Rows are points. The points of each table are mixes of a few directions, plus a little noise. How many directions does each table use, and how many do they share? Where both have some left over, give the other angles between the two spaces (their principal angles), to ten degrees, smallest first.

First, 4 rows:
[[-29 -25]
 [-23 -20]
 [ 67  62]
 [-18 -16]]
Second (6 x 2):
[[ 10 -43]
 [  8 -35]
 [  3 -13]
 [-21  95]
 [ 10 -46]
 [ -9  42]]
Directions: first 1, second 1, shared 0; angles 60

First:
[[ 23 -11 -22]
 [ 92 -44 -87]
 [  0   0   0]
 [-18   8  16]
 [  3  -2  -3]
 [-49  23  46]
 [-53  25  50]]
Second, 4 rows:
[[-29  23  45]
 [-29  21  42]
 [ -8 -36 -72]
 [ 66  -7 -15]]
Directions: first 1, second 2, shared 1

First:
[[  3  12  22  65]
 [ 11  20  10 -38]
 [ 17  35  27  -2]
 [ 14  17 -52 -11]
 [-18 -30  18   4]
 [ -2 -11 -19 -95]
 [-25 -43  -6  78]]
Second:
[[ 26  50   2  44]
 [-31 -60   3 -58]
 [ 26  50   4  42]
 [ -2  -6 -22  16]
 [-15 -34 -41   9]
 [ -3   0  54 -52]]
Directions: first 3, second 2, shared 2

First, 6 rows:
[[-14   3 -10  65 -26  -5]
 [  3   0   5 -19   8   1]
 [ -9  23   2   3 -15  22]
 [  3  -9  19 -17  16  -5]
 [ 16 -21  -5 -29  15   5]
 [  1   4 -10  -4   2 -17]]
Second, 8 rows:
[[  3   1  -6  -5  -5  16]
 [  3   1  -6  -5  -5  18]
 [  2   0  -3  -3  -2   8]
 [  1   0  -2  -2  -1   6]
 [  2   0  -4  -3  -3  11]
 [  3   1  -6  -5  -4  16]
 [  3   0  -6  -6  -5  19]
 [-17  -2  33  28  26 -95]]
Directions: first 4, second 1, shared 1

First:
[[ -3   7  26  17 -15  -6  19   8]
 [ 14 -24 -86 -60  53  22 -64 -27]
 [-12  21  78  53 -48 -19  57  26]
 [  1  -3 -10  -6   7   2  -8  -2]
 [ 12 -19 -74 -50  45  18 -54 -25]
 [  2   3   5   5  -3  -1   5   2]
 [ -9  18  61  42 -39 -15  47  20]]
Second, 10 rows:
[[ -4  -5  78  22 -48 -46  17 -59]
 [ -4  -5  77  22 -48 -45  16 -58]
 [  2   2 -29  -8  18  17  -6  21]
 [ -1  -2  28   8 -17 -17   6 -21]
 [ -2  -2  31   9 -19 -18   6 -23]
 [ -3  -3  55  16 -34 -32  11 -41]
 [  5   6 -95 -27  59  55 -20  71]
 [  1   1 -10  -3   6   6  -2   8]
 [  5   6 -94 -27  58  55 -20  70]
 [  2   2 -41 -12  25  24  -9  30]]
Directions: first 1, second 1, shared 0; angles 50

First, 7 rows:
[[ -1  46 -10  -2 -36  -3  29 -26  21]
 [-65 -71   2  11 -16 -42 -24  16  16]
 [ 44  20 -17  -5   4 -15  -5 -10 -21]
 [-56 -29   9   7 -21  -9   1   5  26]
 [ 41   1 -16  -4  11 -23 -16  -2 -26]
 [ 63  59 -15 -10   3   9  15 -21 -18]
 [-27 -26  47   3  55  83   1  38   1]]
Second:
[[  6 -10 -24   5 -18  -5  25  22  18]
 [-34 -18  19 -57 -47 -44 -45  50   4]
 [-61  30  54 -20  17 -48   0 -95 -36]
 [ 23   0  10   3  20  33 -38  15  -9]
 [ 43   2 -24  40  28  48  17   0   5]
 [  8   1   3   2   8  11 -12   4  -4]
 [ 15  -6 -37  26  -8   4  52   5  22]]
Directions: first 3, second 3, shared 0; angles 30, 60, 90

First:
[[ 18  16  -2 -28  19  18 -19 -25  26 -21   8]
 [  9   7   0 -12   9   9 -10 -11  13 -10   3]
 [-40 -32   2  60 -39 -40  43  51 -57  46 -19]
 [ 36  27  -2 -52  35  35 -37 -45  50 -40  16]
 [-30 -22   1  43 -29 -29  31  36 -41  32 -13]
 [ 59  45  -4 -87  56  59 -61 -76  84 -68  28]
 [-16 -11   1  21 -14 -14  16  19 -21  17  -5]
 [-15 -12   1  22 -15 -15  16  19 -21  16  -7]
 [-26 -20   1  39 -25 -26  28  33 -37  29 -12]
 [-11 -10   0  17 -10 -11  11  14 -15  13  -5]
 [ 14  11  -1 -22  14  13 -14 -17  19 -16   7]]
Second:
[[ 40  27  26 -56  25  11 -45 -46 -45   6 -18]
 [ 14  32  13 -19   7  -5 -16 -30 -28   8  -2]
 [-35 -58 -24  39  -2  18  -5  95 -12  -9  12]
 [-21  34 -11  35 -22 -27  40 -18  41  -1  26]
 [ 16 -12  18 -26  13   7 -35   9 -70  17 -25]
 [-29  -2 -11  46 -30 -28  50   9  28  11   8]
 [ 10 -74  -1 -18  11  29  -8  35  14  -7 -33]
 [-27  10 -28  37 -11  -1  27  16  65 -25  40]
 [ 32  42  18 -39  10  -5  -8 -69   6   1  -9]]
Directions: first 1, second 4, shared 1

First (8 x 12):
[[ 16 -16 -30   0 -16  12  10 -11   8  14  17   4]
 [  1   7  40 -13  20  16  -3  -9 -19 -15 -16  -2]
 [ 40 -12  -9 -36 -15 -16 -19   5 -18   4  15  17]
 [-29 -44  -3  -3  23 -11 -38  37  -7  -1  14  -2]
 [ 21 -21  56 -33  39  45 -13 -18 -30 -20  -3  -5]
 [-52   4 -40  37 -30 -12  20  10   9  21 -12  12]
 [ -5  68  10  23 -16 -26  28 -11  17  -7 -29  -5]
 [  9  15 -25  25  -4  -9  14  -4  40   3  14 -20]]
Second, 11 rows:
[[-11 -32  42 -10 -21  79  39 -59 -34  10 -14  10]
 [ -4   4 -30  20 -23 -13  16  -5  23   6   9  -8]
 [-17 -11 -19  10 -20  13  23 -18  -8   2  -8   5]
 [ -4  -1  -5   5  -6   5   8  -6   2   2   0  -1]
 [ -9  -9   2  -4  95  12 -66  72   1   5   7  12]
 [  8  14   6   3 -17 -14  10 -11  10  -3  -1  -8]
 [-19  24   7  31  53  15 -14  30  37  10  -1 -12]
 [  5   3 -27   5 -30 -31  10  -5   6  -3   4  -2]
 [ 37 -17  15 -32   3 -11 -31  12  -5   1  22   2]
 [ 17  18  38 -33  -6 -24  -8  -8 -34 -27 -21   6]
 [ -2   5 -29   7 -28 -32  11  -3   5  -6   1  -2]]
Directions: first 5, second 5, shared 3; angles 40, 40
